Each wall is flat, endless, passes through zero and stands at right angles to its row. A trip goes straight from one point to another. List the walls that it crosses, first one first.

Walls:
(1): -14  38  -29
(2): -4  -30  -34
Trips:
-18  -37  -45 to -57  5  -15 -> none
-3  18  20 to 28  -25  5 -> 1, 2
12  -14  -74 to 58  28  -41 -> none
-25  60  -85 to -24  54  90 -> 2, 1
-58  -60  -77 to 33  17  -6 -> 2
-29  -73  13 to 24  13  33 -> 2
10  9  -18 to 6  -12  -69 -> none

Walls:
(1): 42  -77  40  -38  -13  21  18  2  -36
(2): -1  42  -7  -6  79  -6  -68  6  27
(3): -12  61  5  21  -1  -32  48  20  -48
(4): 40  -23  10  -7  80  -30  2  84  -23
(5): -67  9  14  28  -32  -16  -50  11  -44
Trips:
3  -28  7  -39  31  -5  -20  49  -31 to -55  102  -8  -13  33  8  3  11  21 -> 3, 1, 4
-6  29  -20  -22  35  -31  -15  -52  -32 to 15  21  -5  -43  38  15  7  -74  -54 -> 5, 1
-42  67  -57  -62  -18  0  23  77  3 to 31  26  11  -27  -45  6  -24  24  60 -> 5, 4, 3
-24  -36  -91  41  51  18  -104  -45  33 to 48  3  38  26  -81  73  -9  53  -46 -> 1, 2, 3

Walls:
(1): -29  -14  23  -24  -14  32  -4  51  -14  7  6  9  -37  -12
(2): -40  16  -3  -41  -5  20  -38  13  -4  -41  -57  -24  -12  -33
(3): -25  -58  -57  16  67  -8  1  -35  6  14  -1  -11  44  21
Trips:
1  -60  -50  12  -11  -18  89  22  40  -40  39  -63  17  -60 to 29  -42  4  31  -12  5  -15  -31  -34  24  43  45  -51  71 -> 1
9  112  21  7  -25  11  -8  -6  -16  -20  -38  28  -43  -16 to 4  3  -30  -121  0  23  -39  7  -44  -47  -49  -35  -37  6 -> none
-28  35  -25  -21  7  -5  27  -36  -14  21  10  -18  -80  3 to -43  72  -8  27  -82  -7  -48  75  35  -53  -21  41  -47  27 -> none
-41  27  12  -5  23  57  -5  -9  -65  27  4  0  -19  -15 to 19  9  -37  -6  -35  47  19  -10  50  -12  -37  -6  -37  -42 -> none
31  -32  -11  1  24  5  -13  -2  59  -17  15  -19  18  -54 to -46  -10  -19  -27  25  -31  -11  -85  -22  1  -10  9  -10  28 -> none
10  17  13  23  -22  -45  -74  -62  -1  -26  33  -21  -3  -51 to 5  8  5  3  -17  20  35  -20  -54  73  -15  -4  22  -47 -> 2, 1
11  -15  -13  24  4  -18  18  19  13  -32  -1  38  -22  -35 to 2  -11  7  41  35  -11  4  6  35  9  14  -25  -23  -48 -> 3, 1
-2  -18  25  -22  3  35  -18  78  -52  -23  10  -30  -78  31 to -69  -48  -4  16  26  49  -5  -13  44  -18  56  -13  16  -27 -> 3
-34  -41  -11  63  69  -2  39  -12  -6  16  -54  57  49  59 to 0  3  21  17  12  8  -13  -15  31  29  -42  62  28  22 -> none
-19  66  19  4  -8  -35  1  -7  -29  -29  28  -7  3  -7 to 3  8  -16  40  -1  11  -24  6  -17  -22  41  -6  48  -33 -> 2, 3
78  -8  -16  41  15  -14  -52  34  -33  -27  -5  16  58  27 to -18  -21  91  22  18  39  -22  -25  -70  19  -4  -14  27  78 -> 1

Walls:
(1): -17  -30  46  -4  -19  -22  0  -6  -18  -20  12  35  68  -24  36  62  -37  -23  -49  -4  -28  16  -18  -50  17  3  31  43  24  -28  -4  6
(2): 18  31  43  -25  -5  -20  -52  12  -62  1  0  38  -1  43  69  25  20  -51  31  -73  9  -35  8  -57  28  -7  -65  36  -13  -38  -22  41
(3): 63  -33  0  18  -47  44  -49  -10  -14  34  4  2  28  3  -35  -20  -41  -1  -87  39  -35  42  8  35  -84  -6  -24  -33  -16  35  -9  28
(4): -12  12  -54  48  -29  29  -4  47  -39  -35  4  32  2  58  -33  6  87  6  17  -23  -27  20  72  -28  52  3  35  18  7  -65  47  -24
(5): 0  -64  -36  -55  10  -51  15  -39  83  -14  19  53  -4  11  0  -9  26  26  -8  2  50  -8  -2  44  97  10  -34  -32  -10  33  -23  11
(6): -14  63  -25  42  -46  37  18  -12  57  -13  -27  -10  -4  8  33  8  -14  19  2  3  -60  -7  43  -10  14  -12  41  19  -12  -21  4  -4
Trips:
49  -39  66  21  -22  3  -29  -29  -6  84  56  63  24  -87  -32  41  -18  11  -2  -6  14  19  -56  -28  -18  -17  7  23  -44  67  -19  39 to 18  32  -31  63  1  12  24  53  -41  6  23  -21  -8  33  -77  -67  -61  29  -19  -34  -20  25  8  11  2  4  18  9  -40  55  -13  8 -> 5, 2, 1, 4, 6
47  -75  35  11  -21  20  -29  44  -13  -3  -20  21  -19  3  -1  -66  -28  -19  -78  -48  19  -43  43  -6  33  45  -13  -29  109  -13  -17  8 to -18  9  20  36  2  -38  -23  1  -57  -8  -63  -2  19  -58  -22  -9  -45  -40  59  -23  -2  -33  47  -3  29  41  24  -43  27  -15  1  -54 -> 5, 3
-3  -53  30  -4  -111  24  -69  -15  45  -32  20  -47  -49  39  -15  -30  -17  -7  3  46  -20  -1  -34  -16  -2  -5  65  3  28  -30  -17  -57 to -24  11  -29  -45  -41  7  62  32  33  39  23  -44  -12  -41  -8  -38  5  60  -24  -48  -40  -74  19  33  19  -12  30  -84  -42  -27  15  -5 -> 1, 5, 3
-41  19  2  19  -102  -8  0  25  6  -22  34  39  -3  10  22  8  -32  -49  -51  -41  -34  -18  2  4  4  42  -5  -20  -1  12  37  -21 to 24  -51  34  -86  0  -11  47  9  -25  19  -29  23  19  -8  -9  -7  16  -9  -19  11  -11  13  11  10  -34  -7  16  16  -22  -40  22  72 -> 6, 4, 5
7  -82  46  38  39  67  2  4  21  -13  40  10  -12  60  18  -13  60  -26  -39  -91  47  -28  15  -20  52  -56  42  53  -45  32  43  -37 to 12  16  27  18  1  -22  -19  -24  52  -10  7  -121  34  5  -23  12  34  13  -13  73  32  43  82  61  71  7  29  -1  -17  -39  32  -4 -> 6, 1, 2
13  19  31  32  23  14  37  -8  39  -44  -75  -9  7  -21  26  -36  -39  -25  -7  -2  -31  2  5  20  34  -5  -52  5  3  34  -28  -13 to -24  29  -61  89  78  -24  7  -96  -5  -37  -48  13  37  22  -20  -28  18  10  -23  -38  19  29  -34  -64  26  -13  -19  42  -9  22  -17  -11 -> 1, 2, 4

Walls:
(1): 51  62  16  -17  -44  16  26  -13  -25  -22  42  -39  -15  0  6  -1  15  -33  23  -16  33  -20  -2  20  18  11  -2  36  42  -4  21  7  -31  -2  32  0  25  -21  -4  14  19  16  -15  32  -25  1  80  3
(2): 7  -30  -19  -15  -16  -6  -2  -17  38  -43  31  22  7  -3  16  60  41  33  25  29  -17  25  -25  0  3  57  17  23  51  -10  0  43  -2  -26  -41  -40  -3  43  57  0  -33  -30  -17  34  53  14  -50  -43
(3): -33  22  -58  -34  -19  -60  61  52  -34  -13  -24  31  -5  23  26  12  0  14  -38  35  -31  21  -23  -64  -3  28  44  -8  37  -81  52  -21  25  24  -30  19  -56  -58  19  51  17  40  28  -21  -35  21  11  14
(4): -32  -20  3  -28  -36  -14  -1  -7  -43  -22  76  -16  -10  7  2  -34  -20  44  -16  -82  -12  -34  -29  -56  27  -22  54  12  -11  -31  -28  -13  11  7  -24  34  -12  -28  51  -10  5  26  -34  3  -47  -14  44  -19
(5): 19  -41  -11  77  -15  -56  -35  -46  -19  -11  -13  0  62  5  -37  -50  -9  -30  -31  -10  -21  16  -6  -3  -2  -15  -56  39  -32  37  20  25  45  -38  41  -76  -17  -33  -39  -34  2  6  3  16  -4  29  -10  -37
(6): -8  -4  7  21  7  6  19  38  -9  -39  0  121  9  22  -2  40  -9  21  30  -62  -3  -22  44  -17  27  75  32  33  13  -12  -6  -37  -21  -8  -23  40  41  -52  8  49  48  -50  -22  -12  -3  27  -20  -21
Trips:
-68  -26  1  12  13  65  13  -37  9  28  13  -15  -71  -29  1  -79  39  34  -6  9  -8  24  4  15  16  -10  21  46  17  32  -42  46  14  -36  48  -22  -10  -42  -30  21  -16  -115  10  24  -10  2  -49  -14 to -30  -15  -27  8  -26  20  -7  -23  23  25  -33  47  68  -9  -5  32  7  20  19  -34  13  4  27  -6  6  20  -27  -1  -4  8  40  -12  -30  -14  -12  -14  7  -53  -37  37  -26  -14  24  -22  11  -19  -33  -44 -> 6, 3
-52  6  -26  8  -12  -21  -4  37  -54  32  -59  14  55  25  -22  -74  16  2  -16  -33  -25  -42  -7  8  7  -24  -7  3  -52  39  -9  7  11  -36  -6  21  -11  -61  21  15  -52  -5  26  -32  40  29  -9  30 to -40  33  17  2  6  57  -56  29  -49  -70  -32  -35  43  8  35  -13  10  8  33  -25  -29  -5  3  20  40  -42  -20  -12  15  10  0  -44  21  2  41  -6  22  4  -31  59  41  -1  -46  45  31  -15  24  -41 -> 3, 1
-9  -13  72  -19  23  -15  16  -8  29  -34  -2  -50  -24  4  -1  -22  -4  -1  -37  14  -5  5  -18  3  39  -25  22  -42  -7  -12  -1  -15  16  8  -24  9  23  35  25  29  39  45  15  -43  -59  -11  -31  -46 to 40  7  -25  -17  19  27  18  2  41  -36  -21  -8  -13  30  44  -10  -28  -48  40  18  -15  -1  -7  9  0  -33  -48  15  -11  -23  5  35  24  -3  10  -35  -28  -16  -35  -11  -51  -39  16  4  -13  15  -37  33 -> 4, 5, 3, 2
87  5  48  -51  -42  19  -6  16  11  33  0  -54  50  2  -26  -20  18  35  -18  -26  37  65  18  -8  15  -1  -48  -31  -32  3  -18  -59  -9  38  24  10  3  -33  -13  -53  34  40  -1  9  -28  -34  5  -4 to -17  3  -32  -35  31  34  -51  -2  -26  -19  -19  -38  77  -2  17  44  -16  -44  29  31  53  51  -27  -5  -6  -76  7  -15  15  65  24  -10  -60  57  61  10  -24  -24  11  27  -32  1  -13  34  -10  33  -8  -62 -> 4
31  -1  -12  37  -10  -6  -34  12  34  -13  -2  85  16  -6  -9  -24  -9  44  -5  -23  4  -41  -25  6  -13  -46  -40  18  -45  26  -41  -22  22  -17  8  8  -46  17  29  55  -47  44  19  -3  -7  22  -6  -23 to -42  -40  7  -17  -15  38  16  -2  19  37  19  -11  1  18  -23  -16  40  12  -23  5  -2  19  20  -5  37  54  9  84  -26  -18  -30  -20  12  80  -24  8  46  60  -12  23  -50  -4  21  7  -3  7  4  56 -> 2, 5
43  -16  2  -72  -4  -18  25  -43  22  -37  8  6  -7  77  -2  -23  21  48  30  -9  50  24  -52  -21  -10  3  40  8  -35  31  -18  34  -21  -21  -38  55  64  -16  -11  -81  9  -8  18  -18  -5  18  -54  12 to 52  -8  22  12  -25  -3  26  -44  14  -27  57  -20  16  30  30  -16  -13  33  17  8  66  -16  76  -73  -21  8  32  9  -24  50  -59  1  -20  -2  21  -70  -42  52  -3  12  7  21  18  -11  17  0  41  -15 -> 1, 6, 5
19  9  -31  39  -12  -73  6  21  5  -13  10  -33  10  0  -24  54  -8  -16  63  29  -15  38  47  -31  -2  49  -19  31  16  23  -6  2  2  -9  35  27  55  -13  21  -41  40  11  8  1  -29  0  -42  -24 to 92  -14  25  -27  -62  -7  -23  -18  9  -13  -32  33  38  37  14  22  -70  -10  -9  -17  46  -3  -9  19  0  60  -4  7  14  10  62  -38  -61  30  -48  30  34  31  -40  -3  -21  22  -2  -44  -22  11  -42  13 -> 3, 5
